Each row of a before or after table is a point. One or more steps were done to the points. Then noise was added and the rows were shuffled. The steps act on columns, c1 being the first. What was done? A step turns or swaps two columns, mirrors them in a line or flattens them onto one, adds a multiple of one to another, or multiplies or shifts one. Angles are multiples of 10 degrees, from the lower column toward the higher: turns from -170 to 170, lines from 10 to 170 but not 90. Use the fewest steps. Two steps may share a column if one is a turn and the other turns, adds or multiplies; they go together, in the order done. Otherwise the lowest column goes first.

Before:
[[ 0.19  0.40  0.00]
 [ 0.10 -0.31 -0.37]
 [-0.45  0.35  0.20]
 [-0.41 -0.12  0.24]
 [ 0.26  0.04 -0.02]
 [-0.28 -0.25 -0.39]
 [ 0.16 -0.15 -0.44]
 [-0.32  0.30  0.41]
 [ 0.21 -0.14  0.21]
 [ 0.09 -0.02  0.30]
 [-0.15  0.13  0.17]
 [-0.43  0.08 -0.01]
 [ 0.24  0.18 -0.44]
 [-0.09  0.31 -0.03]]
After (14 x 3):
[[ 0.06  0.31 -0.37]
 [ 0.42 -0.10  0.24]
 [-0.30 -0.03 -0.42]
 [-0.26  0.10 -0.01]
 [ 0.22 -0.54  0.19]
 [ 0.37  0.07 -0.40]
 [ 0.07 -0.19  0.18]
 [ 0.13 -0.42  0.42]
 [-0.04  0.08  0.30]
 [ 0.34 -0.29 -0.02]
 [-0.06  0.20 -0.43]
 [-0.12  0.22  0.21]
 [-0.08 -0.31 -0.02]
 [-0.37 -0.26  0.00]]
Steps: turn c1 and c2 by 150 degrees

Before (11 x 6):
[[ 0.25 -0.06 -0.42 -0.35  0.13  0.02]
 [ 0.00 -0.07 -0.41 -0.12 -0.09 -0.37]
 [-0.15 -0.03  0.40  0.01 -0.43  0.15]
 [-0.48 -0.10 -0.20  0.17 -0.22  0.15]
 [-0.58 -0.23 -0.13  0.17 -0.12 -0.20]
 [-0.13  0.02  0.18  0.20 -0.10  0.29]
 [-0.12 -0.02 -0.10  0.18  0.05 -0.01]
 [ 0.01  0.11  0.26  0.25 -0.17  0.01]
 [ 0.10  0.67  0.51 -0.50  0.38 -0.47]
 [-0.06  0.16  0.28  0.08 -0.24  0.22]
 [-0.29  0.02 -0.63  0.11 -0.25 -0.07]]
After (11 x 6):
[[-0.15  0.02 -0.09 -0.27 -0.11  0.28]
 [-0.58 -0.23 -0.19  0.00 -0.10 -0.19]
 [-0.06  0.17  0.05 -0.27 -0.24  0.21]
 [-0.29  0.02 -0.43  0.51 -0.25 -0.08]
 [ 0.01 -0.06 -0.12  0.42 -0.10 -0.38]
 [-0.15 -0.04  0.20 -0.36 -0.42  0.18]
 [ 0.08  0.69  0.69 -0.22  0.37 -0.46]
 [ 0.01  0.11 -0.10 -0.36 -0.17  0.01]
 [ 0.25 -0.10  0.10  0.56  0.13  0.05]
 [-0.51 -0.11 -0.23  0.11 -0.20  0.14]
 [-0.12 -0.03 -0.22  0.00  0.04  0.00]]
Steps: mirror c3 and c4 in the line at 150 degrees

Before:
[[-0.36  0.32  0.14 -0.14 -0.13 -0.41 -0.39 -0.39  0.13]
 [-0.20 -0.29  0.09 -0.11 -0.09 -0.41 -0.45 -0.03  0.42]
 [-0.36  0.25  0.56 -0.20 -0.02 -0.15  0.27  0.00  0.40]
 [ 0.28 -0.01  0.21  0.21  0.08 -0.47 -0.34  0.16  0.45]
 [ 0.32 -0.12  0.20 -0.16  0.12 -0.20 -0.33  0.12 -0.13]
 [ 0.36 -0.09  0.12  0.16 -0.06  0.10 -0.20  0.15 -0.18]
 [ 0.15 -0.26 -0.06 -0.37 -0.16 -0.32  0.12 -0.21  0.31]
 [-0.34  0.01  0.00 -0.28  0.04 -0.48  0.29  0.07  0.46]]
After, 8 rows:
[[-0.36  0.32  0.12 -0.14 -0.13 -0.41 -0.39 -0.39 -0.14]
 [ 0.35 -0.09 -0.18  0.17 -0.05  0.09 -0.19  0.14 -0.12]
 [ 0.14 -0.25  0.30 -0.37 -0.16 -0.32  0.12 -0.21  0.06]
 [-0.35  0.00  0.45 -0.28  0.04 -0.48  0.28  0.08  0.00]
 [-0.20 -0.29  0.42 -0.10 -0.08 -0.41 -0.45 -0.03 -0.10]
 [ 0.32 -0.11 -0.13 -0.17  0.12 -0.20 -0.32  0.12 -0.21]
 [-0.37  0.26  0.40 -0.20 -0.02 -0.15  0.26 -0.01 -0.57]
 [ 0.27 -0.01  0.45  0.22  0.07 -0.47 -0.35  0.16 -0.21]]
Steps: turn c3 and c9 by -90 degrees
